Every row gives one point. A path goes straight from each point to the next, and from the last back to the first. The post is the endless flat space through its rows: a point in 2 columns, a line in 3, a plane in 4, and so on, so that a path can go around it. Count how often the path circles the post. Going back the other way cancels.

Post:
[[-0.60  0.89]]
Path, 26 rows:
[[-1.17 -0.67]
 [-0.24 -0.68]
 [-2.78 -0.04]
 [-1.66  1.85]
 [-0.90  3.68]
 [ 1.18  1.15]
 [ 2.16 -0.53]
 [-1.12 -0.05]
 [-0.35 -1.50]
 [ 0.78  0.43]
 [-0.03  1.49]
 [-1.45  1.78]
 [-3.51  1.46]
 [-1.78 -0.57]
 [-0.26 -1.03]
 [-3.05 -0.94]
 [-2.48  1.96]
 [-0.37  2.59]
 [ 1.60  2.67]
 [ 0.81 -0.54]
 [-1.07 -0.22]
 [-1.51  0.62]
 [-1.30  2.14]
 [-0.41  2.03]
 [-0.83  1.86]
 [-1.73  0.72]]
Times around: 1

Post (7 x 8):
[[-1.79  1.07  0.86  1.80 -0.43  0.17  2.82  1.09]
 [ 2.40  1.90 -3.50 -0.87 -0.25  1.56  1.41  0.27]
 [ 0.08 -0.27 -1.12  1.26 -0.98 -0.37 -0.53 -0.72]
 [-1.23  0.34 -0.47 -1.28 -0.22 -0.34 -1.74  0.47]
 [-0.91 -0.51 -0.97 -1.01  2.12 -0.75  0.39 -1.74]
 [ 1.60 -2.46  2.17  3.28 -1.38  0.86 -1.62  1.21]
 [-0.18 -1.15  2.13  0.98 -1.03  0.72 -0.61 -1.12]]
Path:
[[-1.65 -1.17  0.92  0.84  0.94 -0.04  2.41 -1.52]
 [ 0.46 -0.27  1.14 -1.83  0.11  1.29  0.21 -0.29]
 [ 0.76 -0.82  2.68 -1.16  1.18  0.60 -0.49 -1.42]
 [ 0.92  1.60 -4.20  3.89  1.12 -0.62  0.69  1.37]
 [-2.48 -1.56  5.30  1.58 -2.03  2.25  0.23 -2.02]
 [-1.21 -2.43 -0.61 -0.58 -1.17  0.26 -2.08 -1.68]
 [-2.10 -0.40  2.00 -0.88 -0.03 -0.54  2.36  2.37]
 [ 0.26  2.09 -0.83 -1.47  0.18 -1.29 -0.63 -0.02]
 [ 2.09  1.36  2.03  1.78  0.11  2.76  0.26  1.90]
 [ 2.46  2.19 -5.39  0.27 -0.77 -0.05 -3.22 -0.48]
 [-2.13 -0.66  1.77  0.15 -0.57  1.20 -0.31 -1.25]
 [-1.03 -0.17 -1.94  0.53 -1.88 -0.78  0.68 -0.59]
 [-0.03 -2.65  4.07 -0.01  0.24 -0.47 -1.98  0.46]
 [-0.38  1.22  2.73  3.35 -1.68 -0.68 -0.71 -0.26]
 [ 0.85  0.02 -0.67  3.12  0.78  0.33  1.15 -0.14]
 [-0.85  0.29 -2.91 -0.61  2.12  1.12  1.86 -0.39]
 [-0.36 -2.12 -0.24  0.78 -1.31 -0.43 -0.19  1.87]
 [ 0.05 -1.15  2.26  1.82 -0.49 -0.43 -0.95  2.92]
 [ 0.15  1.75  0.28  4.43 -0.79 -1.02  2.01  0.18]
 [-2.88  1.50  2.41  1.19 -0.95  0.93 -0.90 -0.86]
 [-1.43 -1.68  1.77  1.36 -0.23  0.58 -0.33  2.01]
 [ 0.55 -0.33 -2.37  1.33 -2.19 -0.09  0.79  2.36]
 [ 3.27 -0.12 -1.97  0.81 -0.73 -0.39  0.34  1.46]
 [ 0.33 -1.30  0.52  2.09  0.71 -1.21 -1.29  0.61]
 [-1.30  1.42  0.84 -0.62 -1.02  0.36 -4.01 -0.25]
 [-1.30  0.41 -1.68 -0.86 -0.16  1.18 -0.52  0.30]]
Times around: 5

Post, 11 rows:
[[-0.86 -0.78 -0.63 -0.10  0.98  0.65  0.18 -0.07 -0.86  0.91  1.20 -1.20]
 [-1.14  1.17 -2.53 -0.77  0.31 -1.14 -0.01 -0.96 -0.41  0.73 -1.64 -0.86]
 [ 1.20 -0.27  0.94  0.37 -0.42  0.40  1.26  1.35  0.73  1.92  0.01 -1.96]
 [-1.46 -1.20 -0.97  4.91 -1.29  0.29 -1.16  0.01  0.44 -0.76 -2.20  1.69]
 [ 1.10 -2.46  1.59 -1.51 -3.85  0.10 -1.71  1.76  0.81  3.83  1.12 -2.07]
 [-0.74  2.07 -0.41  0.10 -1.17 -0.51  0.28 -1.30 -1.85  1.71 -0.44 -1.08]
 [-0.94 -2.55  0.70  4.04 -1.82 -0.92 -0.89 -1.38  0.72  0.82 -2.38  1.87]
 [ 2.04 -2.08  1.10  0.85 -2.55  1.08 -2.18 -0.14  1.14  2.77 -0.30  0.09]
 [-1.14  1.19 -0.36 -0.88  1.40 -0.07  0.59  0.01  0.94 -0.71  1.15  0.20]
 [-1.13 -0.02 -1.04 -2.17 -0.69  0.84  0.58 -0.21 -0.70  0.28 -0.74 -0.77]
 [ 1.22 -1.43  1.50 -0.70 -0.84 -0.13 -0.06  2.87 -0.37  2.68  1.10 -0.46]]
Path, 27 rows:
[[ 0.27 -0.55  1.00  1.12 -0.90 -0.33 -1.40 -0.19  0.00 -0.19  0.12  1.39]
 [ 1.39 -3.72  1.95 -1.27 -0.84  3.31 -0.33  1.31  1.67 -1.04  3.42  0.63]
 [-1.61  0.66 -1.12  0.61  0.98 -0.74  3.13  1.49  1.67 -2.02 -0.60  0.72]
 [-1.09 -0.45 -1.88 -2.26  1.53  1.00 -0.05  2.71 -0.05  1.24 -0.09  0.00]
 [-1.20  0.78  0.12  1.57 -1.65 -0.86  0.03  4.18 -0.87  0.69 -1.69  0.87]
 [ 1.57 -0.97  0.98  2.01 -0.93  1.35 -3.08  0.06  1.85 -0.25  0.05  1.83]
 [ 0.98  0.36  0.03  2.94 -0.51 -1.66  0.37 -3.27  1.98 -0.17 -1.81  0.44]
 [ 1.97  3.19 -2.04  1.96 -0.37 -0.69  2.59 -0.01  0.32  1.97 -1.85 -0.54]
 [ 0.35  0.52 -0.62  1.34  0.18  1.28  0.17 -1.35  3.24 -0.33  0.44 -0.79]
 [-1.73  0.03 -4.17  0.45 -0.80 -0.27 -2.09 -3.06  1.52 -1.74  0.35  0.30]
 [ 0.49 -5.66  1.14  0.51 -0.96  2.54 -0.75 -0.86  0.20  1.13 -0.19 -1.00]
 [-1.16 -1.97 -1.61  1.88 -0.78 -0.79 -3.01  0.05 -0.85  1.83 -2.69  0.69]
 [ 0.97 -0.37  0.29 -1.02 -1.73  1.83 -1.84 -0.08  1.17  2.12 -0.36 -0.71]
 [-0.57 -1.33  2.20 -2.56  1.16 -1.34 -0.46  1.98  2.32 -0.15  2.76  1.19]
 [ 0.87  1.37 -2.37  2.70 -0.88  2.86 -0.82 -0.99 -2.23 -0.71 -0.91 -0.83]
 [ 1.14  2.42 -0.46 -1.92  1.13  1.92  0.40  0.06  1.23 -1.03  1.15  1.64]
 [-1.18 -0.53 -0.91  2.35  1.84 -1.40 -1.23  0.12  1.55  1.89  1.82  2.55]
 [-0.78 -0.32  2.48 -0.01  1.17  1.26 -1.34  3.06  3.45  0.55  2.34  0.00]
 [-0.26  3.00  1.29 -2.25 -1.54  0.53  0.14  0.11  0.02  0.51  0.45 -0.63]
 [ 2.39  0.52  0.25  5.50 -0.59  0.61  0.91 -0.28  0.46  0.86 -1.81 -2.22]
 [ 0.58 -0.89  0.14  0.70 -0.47 -0.43  1.20  2.30 -1.71  1.86  0.28 -1.55]
 [ 1.46 -4.45 -0.86  0.55 -0.37 -1.40 -0.68  2.46 -1.25  2.72 -2.35 -1.46]
 [ 0.50 -0.11 -1.44  3.52 -1.53  2.26 -2.35 -1.11  2.07 -1.54 -0.88 -0.86]
 [ 0.84 -1.27 -2.57 -1.89 -1.25  0.14 -2.08 -1.21 -0.30  2.15 -0.29 -0.94]
 [-0.85 -1.05 -1.95  2.45 -0.56  0.29  1.65  2.15 -0.82  0.93 -1.12 -2.25]
 [-0.97  2.33  1.59  1.98  0.41  0.83  2.28  0.06  1.03  1.67  0.46 -0.07]
 [-0.18 -1.72 -0.07 -2.34 -2.13 -1.27 -1.87  0.47 -0.22  3.07 -3.55  0.82]]
Times around: 3
